Each row is a point. Each copy is the shape, with its points in the same order, stretched, turned, moved and blurred by noise. Say if it was mirrored as well.
In the rows, 128 means zero.

Shape:
[[117 131]
 [ 68 137]
 [111 150]
 [182 108]
 [ 85 164]
 [176  90]]
Copy 1 (6 x 2):
[[134 129]
 [163 172]
 [150 129]
 [ 77  74]
 [174 145]
 [ 65  88]]
Copy 1 is: only turned
Copy 2, 6 rows:
[[ 98 111]
 [ 68 147]
 [113 122]
 [138  50]
 [114 141]
 [109  61]]
Copy 2 is: only turned

Shape, 10 rows:
[[109  61 122 154]
 [181 127 103 146]
 [137 125 172 108]
 [ 91 143 155 156]
 [154 151 132 127]
 [104  61 143 128]
 [ 93 164 116 184]
 [ 78 178 128 177]
 [118  65  84 127]
 [175 148 117  87]]
Copy 1:
[[125  60  94 147]
 [140 157  95 142]
 [ 94 128 143 116]
 [155 128 172 141]
 [127 153 139 139]
 [ 93  65 109 138]
 [198 138 161 162]
 [199 136 182 162]
 [ 91  70  81 167]
 [ 73 166 126 153]]
Copy 1 is: only turned
Copy 2:
[[ 52 134  77 143]
 [163 104 110 143]
 [133 150 135  85]
 [123 158 135 173]
 [163 120 148 128]
 [ 47 143  91 109]
 [144 125 151 236]
 [137 142 159 229]
 [ 49  73 104 139]
 [173  85 168  76]]
Copy 2 is: mirrored

Shape (10 x 6):
[[ 73 111 103  81  90 114]
 [170 149 192 110 152 125]
 [103 142 136 169 125 171]
 [179 191 153 125 163 146]
 [137 120 139 162  68 149]
 [164 142 142  71 156 165]
 [ 96 100 102  75 116  98]
 [ 94 123  89  72  85  98]
 [132 118 124 174 113 146]
 [148  97 116 169  92 117]]
Copy 1 (10 x 6):
[[154 143 153  71  60 132]
 [124  91  82 112 177 186]
 [ 78 153 130 137 123 108]
 [ 89  52  85 109 201 134]
 [107 116 163 188  92 136]
 [128  80  32  89 162 129]
 [186 147 135  61  88 135]
 [167 109 165  71  67 127]
 [113 151 144 164 127 112]
 [142 144 171 181 109 127]]
Copy 1 is: mirrored
Copy 2, 10 rows:
[[ 79 137 169 191  74 156]
 [130 161  63  79 120 129]
 [169 146 127 153 130  71]
 [135 150  77  93 196 120]
 [201 167 176 116 110 101]
 [131 138  67 142 141 193]
 [ 72 112 147 164  84 167]
 [ 70 135 189 178 100 165]
 [178 128 143 118 130  90]
 [187 115 181  98 112 100]]
Copy 2 is: mirrored
Copy 3, 10 rows:
[[ 96  79 122  89 112 101]
 [135 189  84 171 101  84]
 [ 85 178 151 146 140 142]
 [137 184  62 184 147 125]
 [ 98 128 172 163  70 138]
 [141 173  44 127 119 120]
 [136  81 112  83 124  98]
 [112  55 109  88 110 110]
 [115 149 173 147 129 145]
 [124 112 185 150 100 139]]
Copy 3 is: only turned
Copy 4 (10 x 6):
[[141  81 209  90  98 103]
 [105 103  85 193 167 138]
 [109 196 132  93 145 125]
 [135 132  34 152 176 120]
 [170 175 189 139 147 154]
 [103  70  97 111 204 101]
 [130  44 178 101  86 121]
 [178  55 186  93  93  95]
 [136 172 157 113 124 164]
 [162 147 181 131  98 180]]
Copy 4 is: only turned

Shape:
[[136 183 185 177 212 115 114 112 158]
 [173  77 109 166 146  80  85 168 168]
 [105 138  90 124 123 112  94 167  91]
 [ 98 141 182 121 130 175 115 145 129]
 [165 172 114 126 174 173 138 107 139]
 [133 187 171  91 126 139 183 167 186]
 [162 130 116 195 104 123 169 182 132]
 [169  89 111 159 173 169 175 108 158]
 [ 82 122 126 132 120 129 147 110 159]
 [127  89  89 104 122 139 151 103  98]
 [180  74 171  99 208 109 139 102 137]
 [ 85 171 161 114 193 174  98 116 143]
 [113 162 102 111 187 114 134 124 122]
 [154 115 156 100 165 121  93  91 124]]
Copy 1, 14 rows:
[[192 170  44  98  83  94  69  65  52]
 [207  98 147  81  70 163  96 183 119]
 [138 151 109 142 170 179 114 204 114]
 [172 175 135 129 193 128  97 120  93]
 [116 174  84 145 105 145  78  46 125]
 [214 211 105 119 166  89  50 100 185]
 [176 119  57  41 148 148 104 127 164]
 [156  94  95 123  85 166 111  31 155]
 [175 167 118 147 145 157 146 121 114]
 [102 106 136 164 150 172 158 126 166]
 [173  76 153 158  68  93  94  92 146]
 [170 198  96 178 142 148  62  75  57]
 [155 153  69 182 124 157  86 126 125]
 [128 141 168 148 100 105 112 114 103]]
Copy 1 is: only turned
Copy 2, 14 rows:
[[102 148 227 125 189 181  60 193  65]
 [128 115 160 185 151 138  33 135  72]
 [ 83 108 135 160 169 118 125 110 117]
 [113  71 167 117 120 171 150 127 108]
 [134 146 132  92 127 129 141 161  76]
 [106 111 138 103 113 219 114 155 114]
 [120  80 100 125 178 170  48 163 110]
 [185 109 113  97 131 142 112 161  43]
 [137 105 131 170 153 193 146 156  93]
 [172 110  88 125 123 114 165 112 118]
 [189 136 173  94 120 139 101 103  74]
 [ 93 116 197 130 141 156 163 148  64]
 [106 156 150 138 178 144 126 129  79]
 [172 145 177 126 105 117 136 119 108]]
Copy 2 is: only turned

Shape (17 x 12):
[[139 120 181 102  97 150 157 118 120 137  70 115]
 [165 142 144 145  93 118 147 116 139 132 118 131]
 [117 124 149 128 129 129 159 138  32  99  90 110]
 [168 153 101 142 121 104  76 154 133 164  59  96]
 [127  27 112 109  92 141  83 156 134 116 155 102]
 [116 148 116  73 144 116 123 149 103 170 143 141]
 [179 136 177 142 147 140 127 175 134 119  85 143]
 [193 166  96 150 119 157 131  99  80 107 140  76]
 [165  94 152 113 160 110  96 123 107 122 134  98]
 [152 130 107 136 101 154 138 157 135  88 121 103]
 [118 120  76 123 195 146 159 159 145 125  91 137]
 [122 135  90 163 112 149 130 168 186 113  77 109]
 [150  71 133 150 116 118 199 109 169 170 144 154]
 [107 123 129 153 102  87 109  72 120 114 144  80]
 [135 134 156 177 153 133  88 108 108 126 133 159]
 [115 146 128 129 128  81 141  77 134 120 100 107]
 [178 146 155 133 134 129 186  81  86  84  87 162]]
Copy 1:
[[104 123 144  88 125 116  87 125 132 153  76 149]
 [152 142 134  93 158 141  99 126 138 149 113 151]
 [141 118 159 100  91 114 170 117 107 112  18 127]
 [ 78 161 166 119 179 136 118  77 143  96 140 143]
 [121 147  82 190 113 142 118  36 168 135 133 159]
 [104  97 147 144 120 131 127 151 117  92 147  92]
 [115 125 176  95 129 116 103  82 108 137 138 166]
 [157 134 172  81 123 186 199 122 181 174  70 150]
 [121  87 172 150 136 131 140  97 162 124 109 165]
 [134 172 115 116 127 146 167  85 131 167 114 148]
 [ 91 145 123 133 109 105 196 159 104  77 139 159]
 [106 223 103 128 153 106 147  91 129 129 154 160]
 [167 144 105 129 130 139  61 169 124 113 119 192]
 [162 150 132 148 172 110 145 132 198 135  78 147]
 [157 115 163 100 128  96 125 106 182 105 140 155]
 [133 125 136 119 184 103 151 173 153 115  85 147]
 [159  73 148  35 134 129 174 170 116 144  50 166]]
Copy 1 is: mirrored
Copy 2:
[[217 135 159 118 125 116 136 183 132  93 117 106]
 [145 126 148 132 151  67 114 136 117 121 102 118]
 [126 137 166 153 108 125 150 217 137 135 168 101]
 [189  68 158  98 102  84  65 133 185 175 141 115]
 [118  50  94 117 149 129 195 139 186 133 101 149]
 [146 128  83 114 157 152 117 137 143 143 180 118]
 [192 108 164 131 106  80 122 141  99 138 152 162]
 [ 67 116  96 170 113  50  83 171 152 107 107 114]
 [137  73 113  99 115  93 144 152 122 115 153 112]
 [110 121 130 152 116  79 130 132 169 118 111 160]
 [141 143 119  96  65 144 129 139 146 179 150 164]
 [164 110 165 125  77 101 117  99 183 160  96 153]
 [154 150 113 114 156  79 175 133  90 152  79 113]
 [101  81 147 115 125  98 134 130 146 107  98  50]
 [121  62 149 135 120 132 120 141  74 154 113 124]
 [139 126 165  82 113 106 111 140 133 112 122  73]
 [111 170 171 120 132  84 110 210  75 103 117 145]]
Copy 2 is: mirrored
Copy 3 (17 x 12):
[[196 137 154 105 102 127 111 147  54 125 119 115]
 [147 128 176 122 104 124 137 113 127 136 124 103]
 [180 159 133 144 139 163  47 155  73  97 121  48]
 [143  56 147 146  64 152  94 156 152 145 131 123]
 [ 99 144 147  52 108 193  90 163 150 219  87 151]
 [ 93 104 120 129 115  98 102 148  92 125  93 114]
 [174 113 158 101 108  79  89 169 109 152 174  82]
 [140 123 113 128 156 194 124  90 155 127 119   7]
 [151 113 153 125 160 144  79 153 125 194  90  87]
 [137 151 127  63 100 140 111 141 160 131 129  68]
 [136 104 100  87 160 117  84 169 138  55 161 129]
 [143 121 132  68  73 135 130 181 177  97 162 134]
 [109 113 211  90 150 136 147 117 112 107 132 175]
 [147 154 158 165 131 195 129 138 165 156  64 112]
 [139 138 144 165 144 124 117 152 146 171 174 103]
 [180 129 156 163 128 143 117 126 135 102  72 124]
 [217 160 149 143 174 109  88  59  89  81 138  59]]
Copy 3 is: only turned

Shape (15 x 12):
[[116 119 134 151 200 125 135 124 110 156 106 139]
 [133 124 118 111 111 147 191 101 141  95  89  93]
 [132 112 130  96 154 107 118 141 141 105  89 120]
 [130 195 183 114 118 114 157 134 108  51  93 134]
 [121 160 118 101 122 151 123 133 110 153 159 146]
 [187 117 126 118 147 112 129 120 131 147 104 122]
 [124 119 109  99 112 135 119 136 124 140  88 143]
 [135 115 131  98 132 128 146 134 184 136 183 143]
 [119 149 139 108 136 134 129 117 113 155 133  85]
 [122 107 149 130 113 107 137 114 127 142 105 139]
 [123 118 132 140 168 109 110  86 108 118 126 141]
 [124 122 120 177 142 122 148 139 106 145 249 111]
 [133 125 113 138 117 121 126 130 192 121 132 131]
 [129 106 129 110 107 116 140 122 107 126 127 112]
 [123 142 154 102 137 208 110 137 119 137 106 127]]
Copy 1, 15 rows:
[[122 113 122  76 155 117 139 150 141 150 148 146]
 [142 187 152 166 129 193 149 137  98 158 127 129]
 [102 142 103  77  92 140 145 144 118 132  99 123]
 [164 114 121 121 139 183 152 152  54 163 100  81]
 [140 137 139 136 110  74 134 136 114 122 120 121]
 [100 139  89 151 113 123 126 129 141 128 121 174]
 [136 157 129 107  77 123 115 143 121 129 115 153]
 [ 89 138 115 130  99 105 146 124 121  74 158  94]
 [129 110 137 155 125 113 167 155 148 145 106 127]
 [140 111 117 115  90 152 134 127 133 126 142 134]
 [140 111 107  84 146 121 139  98 148 151 117 118]
 [ 88  78 185 161 180  72 129  88 127 113 128  74]
 [114 150 117 126 126 161 110 139 138  87 125 118]
 [120 119 142 136  93 129 136 111 118 145 115 126]
 [136 159 116 113 108 102 107 199 137 174 144 118]]
Copy 1 is: only turned
Copy 2, 15 rows:
[[135 126 139 129 155 165 132 131 103 164 144 193]
 [ 93  81 139  92 116 110 155 163  77  90 127 125]
 [113  89  99  87 122 130 163 101 119 113 120 166]
 [ 49 150  64  63 128 158 162 175 112 111  60  86]
 [150 163 112  94 142 147 105 122 138 111 125 105]
 [155 122 142 129 121 101 191  98 127 126 126 163]
 [127 126 161  79 102 139 125 108 153  97 130 148]
 [143 112  93 125 130 124 146 107 114 144 171  86]
 [149 129 116 107 146 100 119 107  86 122 131 151]
 [112 121 153 128 115 115 132 109 130 152 134 138]
 [108 132 132 146 170 133 132  96 123 142 118 148]
 [150 161  75 217 153  94  93 152 115 162 168  97]
 [137 101 118 135 113 151 142 105  98 130 123 100]
 [112 115 138 124 120  85 131 119 136 112 141 137]
 [169  96 130  55 146 150 102 136 135 112 107 156]]
Copy 2 is: only turned
Copy 3:
[[161  92  97 116 160  90 158 118 106 117 121 100]
 [161 175  82 106  73 125 118 150 137 145  90  68]
 [171 107 103 126 107 106 119 137 117 160 112 145]
 [135 139 163 119  91 131 189 159 191 140  51 127]
 [120 152 134 122 141 154 133 152 121  93 129 140]
 [126 114  88  77 133  85 111 129 111 148 112 137]
 [132 125  82 153 119 139 112 148 113 140 120 143]
 [134 153 135  80 107 103 108 116 154  87 168 144]
 [147 162 129  88 156 161 133 112 101 137 112 115]
 [112 114  98 127 130 128 106  93 133 124  91 126]
 [148  94 129 108 131 101 114 123 107  96  83 117]
 [ 98 133 192  66 116 144 148  71 105  64 173  88]
 [135 152 134 124  98  79  91 125 146 128 143 112]
 [119 129 105 112 114 160 113  99 114 132 104 127]
 [165 113 107 129 161 148 113 175 165 144 134 102]]
Copy 3 is: mirrored
Copy 4:
[[148  91 104 169 123  74 126 151 145  62 104 142]
 [150 181 200 112 140 115  98 163 140 170  90 164]
 [152 100 154 126 121 127 143 137 107 107 104 167]
 [124 163 154 189  88 201  84 113 104 133  73 107]
 [119 134  70 111 136 115 123 129  98 122 162  81]
 [144 109 126 116 175 117 161 167 137 113 102 145]
 [125 130  96 115 140 108 140 120 110 145 102 151]
 [155 120 138  96 174 120 113 138 124 118 224 137]
 [105 142 149 105 134 102 132 135 110 107 144 108]
 [124 140 128 134 163 114 139 114 145 130 124 145]
 [173 109 135 157 132  92 129 115 144  85  83 122]
 [156 144 126 124 118 109 180 162 122 100 239  67]
 [156 145 122  80 145 132 134 132 149 130 151 146]
 [137 147 150 121 144 108 158 136 116 142 135 131]
 [ 88 121 119 118 106 113  87 126 119 159 119  95]]
Copy 4 is: mirrored

Shape:
[[118 196 130 156 138 176 169 125 119 170 134 157]
 [147 154 145 199 139 114 103  77 171 165 124 150]
 [ 92 153 162 144 122 127 150  92 123 166 136 176]
 [133  98  89 122 139 112  80 120  99 153 167  92]
 [142 149 179 158 153 194 147 141 105 148 147 143]
 [148 172 115 113 141 173 123 111 116 136 130 190]
 [142 146 140 141  80  94  51 159 129  69  78  96]
 [164  79 123 113  86  85 115 134 130 110  78  74]
 [131  72 101  83 102  73  95 111  97 122 133  86]
 [115 174 164 107 177 143 158 180 124 144 194 175]
 [165 175 156  94 169 145 157 134 129 137 170 163]
 [152  97 106 146  38 122  97 151 173  94 127 113]
 [107 106 151 167 132 158  95 103 163 100  95 162]
 [151 182 178 143 159 180 156 102 149 109 155 160]
 [185  71 117 137  85  81  89 167 102 114 102 141]
 [138 103  82 179 114 102 123 157 171  81  60 119]
 [145 130 120 179 103 108 133 121 105  63 134 137]]
Copy 1:
[[110 141 164  81 125 154 128 101 136 166 100 183]
 [ 96 146 147 154  79 107  72 121  88 121  54 118]
 [101 128 125  92  96 131 110  83  91 160 133  98]
 [ 83 138 106 172 121 134  98 170 137  84 173 117]
 [131 188 136  69 112 121 138  91 130 126 118 182]
 [122 125 147 136 105 123 135  94 162 161 117 142]
 [212 171 108 175 127 161 131 168 136  73 107  81]
 [166 102 102 141 159 130 133 202 145  66 127  55]
 [113  84  75 169 143 122 123 180 140  67 189  42]
 [113 182 164  85 154 113 143  60  86 183 218 178]
 [ 97 134 158 106 165 102 160  63 116 148 163 154]
 [183 143 126 140 171 139  72 178 166 109 123  54]
 [174 135 114 136  32 101  75 107 127 117  87 124]
 [128 131 144 101 113  97 131  31 114 139 100 167]
 [179 172  75 145 146 112 142 211 162 122 133  40]
 [218 126 111 164 109 125  95 205 155 134  72 125]
 [181 152  52 139 128 106 132 117 147 143  91  99]]
Copy 1 is: only turned
Copy 2:
[[181 111 169 158 146  76  75 121 146 197 105  93]
 [158  97 138  80  75  72  89 105 156 143 121  61]
 [148  70 187 130 132 101 136 147 172 153 107  99]
 [118 146 158 119  90 105 142 149  84 124 152 139]
 [214 121 150 133 143  50 106  76 145 191 128 115]
 [141 157 211 115 137 121 105  97 107 168 108 118]
 [134 148  92  75  99 150 130 139 115  75  66 138]
 [156 138  89  84 100 187 124 140  94  60 145 105]
 [110 133 143  89 104 181 163 170  71  81 153 141]
 [150 145 167 159 184  51 158 124 176 185 121 103]
 [156 158 175 122 183  74 127 107 126 160 154  88]
 [123 133  94 104  56 185 161 119  79 114  95  91]
 [174 116 136  71  73 123 111 126 170 177 100 115]
 [199 133 149  92 151  51 116  82 126 204 113  73]
 [148 162 124 109  67 190 164 123 115  32 128 111]
 [193 165  76  96  52 176  90 156 151 116 105  71]
 [203 147 137  98  76 128 157 145  97 113  92  77]]
Copy 2 is: only turned
Copy 3, 17 rows:
[[169 164 152 137 130 215 187 100 174 102 111 115]
 [152 185 174 165 164 150 152 133 126 211 156 104]
 [181 184 167  92 193 187 168 136 125  99 106 120]
 [129 124 152  86  53  99 136 165 145 169 139 146]
 [193 118 140 151 135 216 121 100 162 127  55 158]
 [166 137 203 127 107 182 188  76 154 129  75  97]
 [ 67  53 118 104 158 124 124 124  81 204 177  67]
 [ 23  77 113 108 131 100 119 141 125 167 121 114]
 [ 73 104 153  56  92  82 147 162 116 153 133 142]
 [235 148 167 134 139 172  96  51 182  77 103 128]
 [182 138 198 148 123 170 125  32 190 108  84 131]
 [ 77  92 113 147 109 126  79 191 103 132 145  51]
 [166 145 122 138 159 145 121 153  69 171  78 100]
 [185 144 185 183 145 197 129  63 131 131  84 126]
 [ 84  67 135 120 136  95 126 144 154 167 109  86]
 [ 80 111  73 165 113  77 130 122 100 171 142  48]
 [113  89 141 161 133 133 152 149  97 121 147  95]]
Copy 3 is: only turned
Copy 4:
[[156  87  81 145 100 137 133 151 171  87  95 205]
 [102 117  61 191 125 102 132 100 167 108  80 105]
 [110  88 114 151  96  95 154 153 136  80  65 162]
 [ 71 120 112 122 155 133 162 108 101 107 230  87]
 [125  62 122 124  69 193 104 145 172 115 107 139]
 [117  94  98  95  92 133 152 113 136 135 104 191]
 [ 80 139  93  50 207  95  47 114  95 170 147 107]
 [121 151 166 100 219 104 114 104 115 160 176  81]
 [ 83 142 164  95 187  87 161 105  76 123 215  79]
 [114 120 105 128  37 205 134 173 108 119 120 194]
 [142 123 112 127  40 164 136 122 138 140 130 176]
 [ 83 209 129  57 210 149 110 112 129 114 114 122]
 [ 99  90 113 122 143 145 109 102 110 123  46  94]
 [167 103  91 130  39 162  96 105 160 109  70 146]
 [ 54 159 162  66 201 150 156 152 120 192 158  97]
 [148 176  97 120 242 151 121 129 106 156 101 106]
 [145 157  98  84 151 129 128 158 127 116 109  97]]
Copy 4 is: mirrored

Shape, 18 rows:
[[118 118  95  78 138  88  86 170  91 166 120 152]
 [147 122 147  55 140 107 113 164  54 125 104 144]
 [ 92 140 126 168  99 168 198 115 128  75 103 119]
 [ 96 122 182 107  94  57  95 114 127  67 123 132]
 [135 132 163  74 109 123 151 183 226 133  80 172]
 [136 209 129  99 103  83 131 117 155 127  59 188]
 [110 133 190 121  77 123 133 164  43 125  89 179]
 [ 71 132 135 100 133 141 131  91 111 133 124 152]
 [160 157 158  66  72 160 153 126 131 161 133 150]
 [ 87 101 159 159 163 136  89 128 112 145 158 162]
 [ 99  96  92 129 190  66 180 137 148 109  62 133]
 [162 170 111 138  83  83 190 128 180 154 103 185]
 [111 104 179 163 180 191 168 115 145 148 186 114]
 [ 69 102 102 142 162 176 169  94 172 111 148 184]
 [150 140 142 208  82  54  93  41  73 142 153 165]
 [118 140 166 112 137 109 145 160 105 126 181 141]
 [ 56 161 137 133 115 110 111 150 197 141  80 141]
 [ 40 137 137  88 113 110 131  92 118 153 116 144]]
Copy 1 (18 x 12):
[[115 114 108 161 149 137 178 193  94 162 166 134]
 [122  80 111 210 161 134 137 167 106 163 166 142]
 [102  78 151 155 131 149 120 155 178  55  85 134]
 [108 118 100 149 115 156  95  66 167 163 175 155]
 [ 52 103 138 126 164 169 111 120  93 190  33  84]
 [ 53 138 152 127 128  84  57 132 119 142  92 159]
 [ 75  61  94 199 191 107 157 110 118 123 115 130]
 [142 145 120 145 175 125 154 158 160 100 129 173]
 [107 166 150 149 152 128 131 113  66 115  75 144]
 [155 135  97 137 186 131 186 138 148 140 150  90]
 [101  75 123 191  97 153 117 218 191 164 111 130]
 [ 32 186 154 148  95 120  82 139 102 118  47 109]
 [179 161 149 154 177 162 182 144 153 119 101  78]
 [132 156 100 125 181 176 150 185 181  81  93 133]
 [137 211 107 141  45  64  98  81 135  91 177 117]
 [107 169 138 184 186 178 148 139 125 136 150 120]
 [ 72  99 153  87 150 128 160 131 158 154  93 127]
 [127 166 125 134 160 126 180 144 162 120 128 209]]
Copy 1 is: only turned
Copy 2 (18 x 12):
[[129 171  92 125 103 114 164  94  97 164 125 143]
 [137 143 128 150  90 128 163  58  57 175 166 126]
 [ 91  53 171  81 152 121  80 161  85 139 133 109]
 [133 137  79 158 214 137  50  99  48 162 169 127]
 [ 84 154 113 184 138 145 107 158  65 138  78 138]
 [ 57 139  90 168 149 113  87 155  56 108 180 126]
 [ 95  89 113 145 116 116 111 118 103 209 178 140]
 [ 92 109 139 108 191 154 136 121  94 164 135 116]
 [ 63  98 148 169 129 162 127  87 134 162 115  85]
 [134 121 116 117 179 146 159 140 144 156 132 166]
 [155 100 126 120 137  53 149 152  23 104 134 161]
 [ 48  70 102 177 130  97 106 168 116  83 134 125]
 [135  69 213 114 175 149 175 143 180 132  85 161]
 [ 95  42 140  96 187 167 163 177 117 135  89 101]
 [115  48  83 147 203  74 100 156 187 129 225 105]
 [110 108 135 147 146 150 146  85 126 141 142 171]
 [ 62 178 108 114 192 114  78 181  80 130 116 165]
 [ 69 119 134  99 217 125 119 112  91 172 124 121]]
Copy 2 is: only turned
Copy 3 (18 x 12):
[[162  88 115 144  75 110 100 163 187  64 142 113]
 [105  94  84 118  80 107 121 197 168 101 127  87]
 [ 73 128 118 115 201 119 200 130 113 164 113 165]
 [ 89  85 113 123 167 178  71 216 132 179 131 129]
 [141 104  79 193 169  34 110 157 126 177 165 169]
 [199 112 118 119 115 111 140 155 126 152  56 165]
 [ 89  94  76 124 125 136  99 202 161 105  40 104]
 [101 143 122  95 110 136 115 156 176 131 103 134]
 [ 88 140 106 167  87 122 111 147 108 117 111 147]
 [134 152 138 126 150 119  67 190 188  87 117  97]
 [173  64 110  97 183  85 179 100 150 145 179 115]
 [192  89 145 148 150 112 151  79  68 138  83 186]
 [ 72 197 154 138 179  92 106 154 106 116 158 103]
 [131 169 117  79 178  86 143 116 162 126 143 160]
 [169 105 167 105 126 247  88 124  88  87  36  96]
 [ 98 116 149 119 145 102  84 202 117  96 117 127]
 [156 122 149 178 179  78 116 172 181 167 115 168]
 [ 96 112 157 117 108 128  86 141 185 140  94 132]]
Copy 3 is: only turned

Shape, 15 rows:
[[109 116 136 100 135 136 144 108 124 113 133 102]
 [115 110  97 106 122 126  77 127 151 145 122 105]
 [201 137 121 144 129 118 141 155 228 115 128 125]
 [120 120 136 155 132 111  86 170 114 140 168 127]
 [165 138 122 132 121 150 134 133 125 116 153 110]
 [117 118 130 112  90 122 139 126 107 108 118 118]
 [111 156 136 115 138 152 139 125 132 147 112 141]
 [120 127 134 117 143 133 104 117 115 111 113 128]
 [130 119 134 111 143 118 145 138 109 137 130 103]
 [142 124 103 102 142 125 143 162 159 123 112 130]
 [107 165 143 110 144 109 128 161 120 143 172 134]
 [122 111 140 140 122 162 143 158 156 121 119 146]
 [111 142 135 106 133 141 131 146 128 114 108  94]
 [134 124 144 114 110 117 124 132 115 138 126 102]
 [117 145 117 142 131 112 137 123 115 127 138 102]]
Copy 1 (15 x 12):
[[125 122 128 117 172 115 150 147 135 127 111 118]
 [141 108 146 141 129  99 102 111  71 156  66 140]
 [162 151 152 161 120 179  20 143 114  27 121 154]
 [143 112 141 122  60 105 170 145  83 157 111 145]
 [137 124 117 108 140 119 111 137 161 111 116 169]
 [ 98  93 151 109 174 106 130 133 142 157 144 134]
 [129 124  91 147 139 148 123 112 148 146 113  86]
 [106 106 113 107 116  91 121 128 129 132 107 108]
 [107 112 129 123 149 140 149 145 132 131 105 131]
 [131  84 129 147 137 154  88 117 108  97 112 123]
 [140 104  97 168 102 143 197 142 102 136 138 108]
 [163 118 143 115 123 136  98 129 147 136 113 103]
 [135  88 104 127 164 134 107 164 134 146 119 118]
 [104 118 148 138 153 121 132 152 137 151 117 135]
 [121 123 111 113 150 144 153 139 102 131 131 147]]
Copy 1 is: mirrored
Copy 2 (15 x 12):
[[133 136 128 126 138 108 127 152 136 164 169 159]
 [ 95  92 103 119 148  94  96 100  67 171 127 158]
 [ 71 138   7  81  56 100 132  52 188  95 102 144]
 [ 99 150 146 113 164  92 141 121  95 119 123  96]
 [ 94 124 104  96 132 120 181 120 165 117 157 142]
 [120 109 142 127 138 102 145 152 149 138 110 157]
 [166 123 109 141 137 178 131 126 137 155 117 128]
 [133 125 147 118 148 145 124 132 115 132 139 178]
 [144 148 125 115 116  98 147 147 110 132 142 132]
 [151 116  84 101  90  99 113  79 147 139 115 139]
 [158 158 107 164 178 108 134 137 139 112 136  83]
 [133 141 120  94 107 138 130  89 170 181 103 126]
 [160 134  89  91 159 126 126 142 139 153 133 156]
 [113 143 116 125 139  99 153 148 112 131 110 147]
 [120 110 109 112 136 124 139 170 118 109 154 112]]
Copy 2 is: mirrored
Copy 3 (15 x 12):
[[131 152 115 136 104 102 137 127 117 138 111 133]
 [124 105 103  79 123 152 154 145 140 166 176 124]
 [ 93 161 103 137 149 111 182 119 182  54 119 121]
 [109 112 165  88 112 158 100 149 150 132 154 129]
 [110 152 108 135 121 126 109 144 155 105 117 149]
 [112 142 123 140 124  98 107 124 112 124 141 148]
 [159 118 128 155 125 127 132 107 148 140 125 134]
 [151 122 122 113 134 118 123 134 119 136 125 146]
 [117 123 130 134  95 109 126 147 134 126 117 124]
 [104 113 112 120 120 106 154 109 164 123 119 129]
 [116 105 171 137  85 156 124 106 146 126 116 140]
 [127 153 135 140 142  93 127 111 166 132 127 125]
 [138 129 125 128  94 103 136 123 142 134 135 148]
 [116 131 134 144 111 115 126 152 123 121 143 140]
 [134 126 117 121  96 136 106 130 131 114 140 121]]
Copy 3 is: mirrored
